Each row of a before or after table is a point. The points were changed in one or more steps. Then noise was added and the rows were shuffled. The steps act on columns, c1 being the first. What was done? A step turns or swaps two columns, mirrors them in a line or flattens them onto one, adds a multiple of one to another, or multiplies or shifts one. Angles are multiples of 10 degrees, from the lower column toward the higher: turns from -170 to 170, lines from 10 to 170 but not 90. Use the fewest steps. Two steps may share a column if one is a turn and the other turns, adds or multiplies; they go together, in the order done. Otherwise the lowest column goes first.

Before (8 x 3)
[[-54  26 -18]
 [-25  17 -27]
 [ 48  11  40]
 [-13   5  25]
 [ 10  18  27]
 [ 18  34  32]
 [-12 -10 -13]
 [-30   3 -15]]
After (8 x 3)
[[-57   9  17]
 [ -2 -48 -17]
 [ -8  16   4]
 [ 36 -47 -26]
 [ -2 -29 -15]
 [-32   5  23]
 [-12  -8 -24]
 [-27  18  12]]
Steps: turn c1 and c2 by 30 degrees; turn c2 and c3 by 160 degrees

Before (11 x 6)
[[ 15 -48  35   9 -12 -11]
 [ 25 -16 -14 -36 -41  23]
 [ 10 -13  -1  27   6 -14]
 [-20   7  17  14  17   2]
 [-41  24 -29   6  -7 -31]
 [-30  20  -3   8 -15  -8]
 [-22  38 -26  19 -17 -18]
 [ -2 -33   0  15   3 -11]
 [ 13 -16  28   7 -25  -3]
 [ 42 -15  12 -19 -13 -12]
 [-17  11  -5  36  -4  -7]]
After (11 x 6)
[[ 10 -13   0  26   5 -41]
 [ 14 -14  29   7 -18 -11]
 [ 26 -15 -14 -36 -28  58]
 [-18  12  -3  35  -3 -43]
 [ 17 -48  36   8  -8 -20]
 [-19   7  18  15  11 -11]
 [-41  24 -29   6  -3 -37]
 [ -2 -33   1  15   3 -26]
 [-31  20  -4   8 -11 -16]
 [ 42 -15  12 -19  -8   7]
 [-22  38 -27  17 -11 -36]]
Steps: add -1 times c4 to c6; multiply c5 by 0.7

Before (11 x 8)
[[  8  11   1  -1 -11   1   2  29]
 [  3   8 -28   5 -17   9 -23   5]
 [ 34  13  12  43  13  22   6  44]
 [-18 -22 -43   4  -3  -9 -22 -12]
 [-26  13 -30   4  -4   1  -3  35]
 [ 24  36  18  31  14  31 -23  38]
 [-13  16  17  24  -2  15  -2  15]
 [ 11  15  16   6   7  49   5  35]
 [ -9  -2  -1   8   7  21 -18  38]
 [ 25  31  13  14  35  19  -2  25]
 [-14 -18 -22  -8 -11 -22 -31  12]]
After (11 x 8)
[[  3  19 -11   0 -18   8 -24  -8]
 [ 22  -1  -2  19   5  21 -14 -25]
 [ 29   5  10   1  -9   0   2 -14]
 [ 18  23  -9  35  -3   0  -6 -22]
 [-17  10 -43  13  -3 -10 -22   3]
 [ -3  -2  23  13  -1  17  -4 -29]
 [ 21   9  30 -17  37  19  -2 -24]
 [ 27   0  20 -25  12  21   4 -57]
 [  7   3 -29  18 -10 -19 -31   2]
 [ 28   8  41 -18  12  35 -25 -46]
 [ 27  -3  20  -1   8  51   6 -23]]
Steps: turn c4 and c8 by -120 degrees; turn c1 and c4 by -70 degrees; turn c2 and c3 by 50 degrees; multiply c2 by 0.7

Before (13 x 11)
[[-16  15 -13 -33 -13 -18  -5  25  27 -17 -21]
 [-14 -21  -9 -30   9  10 -15 -27  23  -9 -24]
 [  8   6 -11  21  15   8  -8   8  35 -17  12]
 [ 15 -16   2  19  -9 -28  15 -26   6  15   7]
 [-11   7 -25 -13  34 -16  21  25  -3  10   3]
 [  0  28 -11 -24   6  16  -9  -3 -19  -2 -24]
 [ 15   1 -17  15  17 -26  16 -19   1 -20 -13]
 [-18   7 -28   7  25 -26  19 -23   3  -4  -4]
 [ 24  19  -4  -8  38  16 -18  14 -17 -10  18]
 [ 11  15   8  19   7 -32 -15  17  -5   0 -18]
 [  3  12  -1 -28  14 -34   7 -25  16  14 -18]
 [ -9   5  28 -25  -1  17  13 -25   4 -11  17]
 [ 10  10  -7  15   2 -13 -15   2 -20  -5  19]]
After (13 x 11)
[[-26  17  19  -8  37  20  12   9 -16  -4  44]
 [ -8   7  13  23  14   6   0  15  36  -6  33]
 [ -1  16  12 -22   7  30  -9   5 -18  -2 -60]
 [  9  15 -22 -25  -2   4  -3 -33   2  -4  39]
 [-11 -12  16  14   2  11   1   4 -21  -1  46]
 [ 17 -26  -7   7  24   8 -41   9   2   0  -9]
 [ -4 -37  -3 -27  15  13 -21 -15  16   7 -47]
 [  9 -17 -12 -14  33   9  -2  40  -4   5   4]
 [-13 -29 -15  19  -9 -15 -22 -14   6   6  18]
 [-13 -32  11  18   5  11  20   4  -4   3 -44]
 [ 13 -16  10 -34 -16  13  13  23  26  -7 -53]
 [-15 -28 -10  14  17  -1 -28   6   2  -8 -33]
 [ 12  10  19 -30  10 -20 -23 -15  25  -4 -61]]
Steps: multiply c1 by -1; swap c2 and c6; turn c3 and c7 by 110 degrees; turn c7 and c8 by -50 degrees; multiply c10 by 0.4; multiply c11 by 2.5

Before (12 x 12)
[[-43 -24 -19 -22  17 -16 -29 -25  14   1  12 -20]
 [ 32 -12  -4  21   1   3  14 -26   1  11 -11   8]
 [-54  26  -3  -9  13 -12 -37 -30   2  -5  27   3]
 [-60   7 -10 -11 -19  12 -49 -25  -7  -2   9 -29]
 [-56  12  -9  17   3 -13 -35 -14  19  -5  30 -42]
 [ 11 -11  -6   0 -15  -9  56 -27  -5 -13   1   2]
 [ 11   4 -25   1 -27 -19  19  -1  11  20  -9  14]
 [  3 -15 -20  28 -10 -12  22   5 -15 -20 -16  23]
 [ 10   8  -3  10  -7   1  15  44 -48   5  30   0]
 [  5  24 -20   3  11  26  26  38 -17 -13   4  -2]
 [ 21   7 -30   4  -3 -30  15 -27 -17  -7 -18 -10]
 [ 17   1   5  -7 -15 -14  -3   4   5 -25  -1  -1]]
After (12 x 12)
[[ 32 -12 -15  22  -4   3  -2 -56   1  14   7   9]
 [-57   7  38  18  12 -14  -1 -45  19 -29   6 -42]
 [ 10   6 -12  10   2   1 -11  13 -48 -26  14   0]
 [ 21  -9  -3   4  -8 -30 -33 -56 -16  13 -13  -9]
 [-43 -30  27 -23  20 -16   5 -55  14 -12   4 -20]
 [  6  10 -15   5  13  27 -35   8 -16  -8 -12  -3]
 [  3 -24 -17  29 -15 -12 -16 -25 -15   7 -24  23]
 [-60   1  50 -10 -16  13   5 -55  -7  -7   2 -28]
 [ 10 -13 -52   0 -14  -9 -18 -58  -4  -5 -12   2]
 [ 17   3   2  -6 -15 -14   5 -26   5  -8 -24   0]
 [-53  21  40  -9  21 -12  -2 -60   1 -27   5   3]
 [ 11  -9  -9   0 -30 -19 -30 -32  12  16  17  14]]
Steps: turn c2 and c3 by -30 degrees; turn c3 and c7 by 110 degrees; add 0.3 times c11 to c5; turn c10 and c11 by 70 degrees; shift c8 by -30

Before (13 x 18)
[[  3   3  -3  10 -14  -1   5  -7  12   1   6  -8  -2   0  -5   4  -1  13]
 [ -7  -7  -7 -14  24  -6  12   0  -4  14 -13  -1  15   3   8  -4  -1   1]
 [  5  -6   9   4 -10  11 -14  -3  16  -5   4  -2  -5 -10  -7 -13   7   9]
 [ -4  -6   4   6 -10  12  -7   1  27 -17   7  -3   2  -2   9  11   0   9]
 [ 12  -5   1   2 -19  10  -1 -16  23 -17   2   0  -4  -4   8 -10 -14   0]
 [  0  -2  -7   3 -20   4 -17   1  19  -3   6   1   8   4   1  -7 -11  -3]
 [  7   4  12  10 -13  -4 -14   1  13 -11   0  -1   2 -12   9  -1 -14   9]
 [ 19  -9   2 -24  18 -21   9  -2   8  -4   5 -10  24  13 -16  -4  -3   0]
 [  1   8   4  12  -4   8   4  10  17 -12   9   5  -1   1   1 -14  -6   4]
 [  5 -12   3 -22  12 -18  11   0 -12 -15 -10 -27  21  21 -16  -7   0  -5]
 [-10 -24   1  -1   7  -2  20   6  -9  10  -2  11  22  -7  -2   2  -5   5]
 [  0 -18 -10   2  10  -2  17  17  10   9  -9 -12  14 -13   0  -4  -7   5]
 [ -1 -18  -8 -16   2 -14  17  16   1   4 -17  10   7   2   3   0  -1   9]]
After (13 x 18)
[[ -7  -7  -7 -35  24  14  12   1  -4  -6 -13  -2  15   3   7   3   0   1]
 [  2   3  -3  25 -14   1   3  -7  12  -1   5 -13  -2   0  -5   6  -1  19]
 [ -4  -6   3  15 -10 -17 -12   1  27  12   7  -6   2  -2   9   6  -1  15]
 [ 12  -5   1   5 -19 -17   4 -16  23  10   2   0  -3  -4   9  -9  -6   0]
 [  0  -2  -7   8 -20  -3 -11   1  19   4   5   2   8   5   1 -14  -5  -5]
 [  5  -6   9  10 -10  -5  -5  -3  16  11   4  -5  -5 -11  -7 -18   3  16]
 [  0 -18 -10   5  10  10  17  17  10  -2  -9 -13  14 -13   0   5  -3   2]
 [-10 -24   1  -3   7  10  17   6  -9  -2  -2   8  22  -7  -2  12  -2  18]
 [  1   8   4  30  -4 -11  10  10  17   8   9   3  -1   1   1 -10  -2  11]
 [ 19  -9   2 -60  19  -4   9  -2   8 -21   5  -9  23  13 -16   1  -1  -7]
 [ -1 -18  -8 -40   2   4  15  15   1 -14 -17   7   7   2   4   8   0  23]
 [  5 -12   3 -55  12 -15  13  -1 -11 -18 -10 -24  21  21 -16  -1   0 -28]
 [  7   4  12  25 -13 -12 -11   1  13  -4   0  -4   2 -12   9  -8  -5  16]]
Steps: multiply c4 by 2.5; swap c6 and c10; turn c7 and c16 by 30 degrees; turn c12 and c18 by 20 degrees; multiply c18 by 2; multiply c17 by 0.4

Before (13 x 20)
[[ -2  12 -12 -18 -25  -8  10  -2  -7  -5  11  14  -9  -9   8  19  -7  -3
    2  -3]
 [  2 -12  11  -2 -24  -9   2   4  14 -16 -21 -15 -18   9  -5  20 -18  18
   -2  28]
 [-11  -8 -12   9 -10   5  -4  16  -7  15 -14  15   5 -13   1  -1  14 -10
  -18  26]
 [ -5 -10   1 -23  -3  -6  -1   3   9  12   9  -8   1 -20   0   6  13 -11
    1   2]
 [ -7   7  23  -9  -9  -6   1 -12  17  15  11  14   0 -17   9 -16  -5   5
    5  11]
 [ -9  16 -10   9   2 -19 -17  -7 -14 -11   4 -11  11 -19 -16   0  11  17
   -8  17]
 [ 16  21  22   5 -14 -16 -13  -3   1  -5 -12 -12  -8  -6   9 -17  -8 -11
  -20   9]
 [ 13   5 -10   2   4   7  20   9   5 -16   2   8  12 -18  -2   7  12  -7
   12  -2]
 [ 15  -4   8   7  -8 -11  10  14  -5   4   8  17   2 -10 -19  17  12  22
   10  30]
 [ 19  -7  20 -22   2   4 -10  -1   1  -9  -8   7 -17  -3   9  -8  -4   9
   -8  28]
 [  6  -7  -3   7   1  -7  10  23 -16  -7 -17  -7  17   2 -26  10   8  23
  -21  21]
 [ 14  17 -13  -3  -2  -7 -17  -3  -6  -8  -1   7   8  -1 -18  16  -6  16
  -10  14]
 [ -3 -11  16   5 -10  10  11   5  12   2 -14   7 -13  -4  -7  17  10  20
  -24   1]]
After (13 x 20)
[[  0  12 -10  11 -21  -8  10   5  -7  -6  11   6  -8  -7  -7  19  15 -23
    6  -4]
 [ 15  16 -19 -12  -5  -7 -17  -4  -5  -7  -1   6   8  -2  18  16  -2 -18
  -25  15]
 [-12  -9 -11   4   5   5  -4 -15  -6  14 -15  16   5 -13  -6  -2  16  20
  -45  26]
 [ 12   5  -9   5  11   7  21  -9   5 -15   1  10  12 -17  -1   8   5   9
   30  -3]
 [ 19  -8  23   4  -2   3 -10   4   1  -8  -9   6 -18  -2  -9  -7  -4 -38
  -21  29]
 [ 15  -4   3 -24   5 -11  10 -20  -5   4   9  17   3 -11  13  16  14  -9
   25  31]
 [ -7   7  24   0 -10  -5   0  14  17  16  12  11   0 -17  -3 -16   2 -17
   13  11]
 [ -3 -11  13 -19   1   9  10  -8  11   2 -15   7 -13  -3   4  17  14  -8
  -59   3]
 [  2 -12  10 -15 -29 -10   2  -5  15 -15 -21 -25 -17   9   3  20   7 -18
   -5  27]
 [ -5  -9   1  21   8  -6  -1  -4  10  12   9  -6   2 -21  -2   6  11 -23
    2   2]
 [ 15  21  24   6 -17 -15 -13   5   2  -4 -11 -16  -8  -5  -7 -17   5  16
  -50   8]
 [ -8  16 -15 -19   9 -19 -16   0 -14 -12   6  -8  11 -19  18   0   5  -2
  -19  17]
 [  5  -8  -8 -23   7  -6   9 -30 -16  -7 -17  -6  17   2  17   9   4  -9
  -53  21]]
Steps: turn c8 and c15 by -160 degrees; add -0.3 times c15 to c3; turn c4 and c18 by 120 degrees; multiply c18 by 1.6; turn c5 and c17 by -50 degrees; add 0.3 times c5 to c12; multiply c19 by 2.5
